Each wall is flat, endless, passes through zero and stands at right angles to its row. A trip goes straight from one point to another. List the walls that it crosses, first one first.
In the rows, zero is written as 128.

Walls:
(1): [ 90 195 115]
(2): [121  75 134]
(3): [107 146  88]
(4): [160 136 149]
(5): [116  80 149]
Trips:
[165  69  70] to [142  94 163] => 3, 4
[133 164 154] to [186 168 133] => none
[129 205 104] to [100 149 122] => 4
[145 105  94] to [132 199 129] => 5, 2, 1, 4
[117 111 111] to [ 20 102 145] => 1
[ 63 100  76] to [162 170 158] => 5, 2, 4, 3

Walls:
(1): [ 92 119  78 175 105 159 171 176 158  79 105]
(2): [141  81 177 119 150 160  91 181 110  93 113]
(3): [137 110 182 130 114 163 119 127  98 127 146]
(4): [110  96 128 120 173 108  99  80 118 151 159]
(5): [119 148 108  73  89 158 128 155 123 140  27]
(6): [153 114 171  71 143 107 143 152 146  69  90]
(7): [126 157 142  94 169  66 102  90 117 114 148]
Trips:
[116 113 139  85  66 117 171 204 112 114 127] to [108 141 132 174 105 212 145 133 140  73 114] => 6
[102 189  96  94  87  98 204 104  80 154 102] to [160 184 102  95 137 123 128 163 119  50 133] => 6, 2
[118  93 174 116 135 110 103 131 132 162 119] to [146 128  96 141 202 127  66 240 161 140 103] => 5, 3, 7, 1, 4
[226 172 119 152  72 138 155  91 117 165  94] to [152  61 120 166 152 138  73 133 127 125  80] => 2, 4, 1, 6
[172 112  74 136  93  58 137 128 124 105 132] to [ 77 169  68 129 105 132 158 151 110 120  92] => 5, 6, 7

Walls:
(1): [ 99 113  64 163 155 129  84 133 153 181  91 138 132 107 164 134 138  88
  74  49 120  99 132 175 132  68  93 187  69  90 120 112]
(2): [160 109 112  73 170  88  80 140 106 120  97  53 128 167 188  94 157 175
 128  94 106 106 160  84 104 137 166 123 120 107 100  90]
(3): [ 63 127 102  94 111 105 137  98  86 114 170 107 112  91 166 187  78 128
 151  86 192 156 174 164 118 144 103 122 146 171 130 144]
(4): [105 157 191 193 134 152 125 109 165 136 200 113 156  42 182 102 161 146
 116 147 122 118 138 140 121  95 151 168  98 102 153 109]
(5): [153 139 169 157 157 108 145 125 105 135 176 167 163  85 141 106 132  91
 161  96 123 132  96 197 127 130 110 164 121 157 109 183]
(6): [122 156 165 201 160 163 114 101 199 197 173 124 103  68 144 127 152 170
  88 133 165 103 169 169 209  98 151 129 164 106  79  85]
(7): [ 50 150 176 165 148 161 140 127 135 187 217 130 118  87 135 106 144 176
 102 114 115 194 164 158 127  85 114 105 146 173 132 150]
(8): [ 71 115 117 135  98 142 139  85 139 105  45  58 160 109  98 119 123 133
 141 119 128  81 202 110 102 131  85 107 113  99 170 121]
Trips:
[180 125  54  88 142 162 112 103 139 149 188 150 136 126  69  79 199  99
 126  44  76  75 119 126 171 147  88 127 118 109 129 108] to [175  95 154 130 183 100  83 129 128 122 133 145 136 130 147 100 151  90
 155 159 156 136 115  92  90 147 174 173 162 135 126  94] => 6, 4, 1
[107 129 103 193 188 108  97 132 227 162 103 186 134 136 104 115 138 123
  78  93 162 162  79 204 109 188 125 139 213 106 101 149] to [103 146 145  91  42 122 132 165 115 150  89 140 187 112 130 174  91 158
 147 101 160 140  71 129 143 136 129 146 125 106 145 147] => 3, 7, 6, 8, 1
[190 105 115  95 180 174 114 148 117 148 101 169 135 177 138 155  92  94
 139 159 133 173 135 101 150 148 135 109 138 147 161 210] to [159  78 129 119 183 194 145  94 114 138  98  49  67 138 139 127 167 168
 240 164  72 153 104 139 215  94 104 205  88 147 150  81] => 5, 2, 6, 4, 8, 1
[ 87 173 148 193 124 142  75 131 100 141 141 167 209  82 138 220 166 129
 160 120 137 186 157  57 148  91 121 158 149 103  46 120] to [158  66 136 105 189 136 111 141  93 151 144 138 104 124 140 105 170 159
 109 113  58  88  81  90 172  93 125 109 134 154 134 147] => 3, 2, 4

Walls:
(1): [137 168 172  92 137 124 150 105  82  56 160 124 167  87 127  50 149 130
  94 121 132 154  62 131 150 143 115  93  91  75 152 128 160 148 207  93
 138  89 109 162 155  95 146 122 123 116 116 118]
(2): [129 183 128 163 161 143 154 144 140 122 112 158  88 136 153  73 112 119
 130 168 159 109  98 107 140 123 155 159 132  82 178  86 133 131 136 131
 179  99 138  87 105 142  79 133 143  69 109 147]
(3): [106  74 143 128 132 169 145 133 112 156 109 196  75 136 160 155 126  79
 120 104  86  71  70 134  93  96 116 116 131 119  80 155  79 120 118 155
 130 183 165 102 130 104 183 131 134 102  72 122]
(4): [141 137 136 116 121 126 118  67 154 106  89 144  97  77 134 130 112 196
 107  82 139  77 155 133 120 111 138 124 124 194  97 125 126 127 131 142
 156 116  70  90 106 138 150  85 176  68 119 147]
(5): [152 114 159  97  89 194 126 149 185 206 172 130 118 121 146 169 125 120
 145 102 103 123 183 168 113 101 158 142  97 195 126 163 137  82 100 149
 180  78  97  72 123 145 133 145  94 114 206 167]
(6): [105 114  98 151 170 153 139 149  85 125 160 111  60 137 148 122 114 107
 112 176 137 119 181 151 108 111 155 124  91  96 163 120 140 143 119 131
 159 126 110 174  68 146  99 137 140 142 165 136]
(7): [ 87 113  97 172 152 145 153 165 156 162 148 151  79 142 161 106 115 150
 133 148 174  83  59 111 106 145 116 144 127 140 120 181 142 105 135 185
 123 100 189  96 122 148 115 140 141 110 146 160]
(8): [111  62 107 176  67 199 128 150 181 134 152 117 121 106 113 167 203 221
  84 144 152 131 145 156 153 148 120 127 111  88 124 100 114 173 152 151
  80 153 102  72 129  74 162 139 199 122 189 100]
(9): [119 150  85  59 137 144 139 122 115  91 149  88 163  80 110  78  74 128
 153 146 126 147 148 145 133 122 140  92 119 126  84  99  81 133 140 137
 183  98 184 148   7 155 158 161 156  67 133  86]
Trips:
[132 114 139 109  86 122  54 131 134 151 133 152 147  94 158  90  99 145
  90 117 136 134 115 169 135 126 111 125 124 117  96 154 102 143  82  77
 104  80  89 104 101 129 110  82 148 172 113  85] to [185 102 160  93  91 113 107  62 139  92 166 122  88 165 147 139 120 106
  64 122 149 136 116  76 130 167  96 169 130 126 180 173 114 110 149  81
  93 126 189 177  47 119 125 122 107 112  97 121] => 5, 8, 4, 3
[162 209 162 134  87 224 156 117 137 164 102 143 130 193 159  89 173  97
 147 137 121  67  66  76 112 166 156  97 202 136 226 146 154 104 134 118
  92  67 180 149 114 112 193 114  83 117 169  71] to [118 110 125 160  54 179 139  61 108 148 172  93 118 120 115 141 126 120
 137 141 126 133 110 124 148 193 184 162  92  85 109 174 127  91 137 162
  89 101 197 133 163 105  88 135  93  89 178  95] => 8, 3, 2
[155 102 115 117 174  93 100 105 129 212 232 136 151 133  44  85 160  77
  96  86  75 123 158 123 127 132 158 107 163 162  71 187 116 143 124 113
 169 109 172  89 142 116 133 167 154 121 138  94] to [106 152 110 134 169 139 102 118 106 203 158 122 178 106 132 118 136  84
 157  90 113 165 106  89 135 161 137 123  75  84 161 111 173  80 136  91
 221 189 145 176  99  92 124 104 114 153 131 111] => 1, 6, 3, 2, 5
[107 102 153 116 106 136 128  91 108  92 105 110 125 172 143 169  42 140
 180 137 137 164 144 160  99  71 139 157 122 207  90 168 135 133 183 153
 144 121 107  87 130 108 153 202 146 165 161 150] to [144 149  84  57 158 156  88 134  65 160 152 152 116  99 130  70 107 104
 196 113 209 141 109 102 104 119 107 138 115 137 132 144 172 148 153 163
 138 131 111 131 129 127 152  91 135 142 196 102] => 6, 3, 1, 2, 4
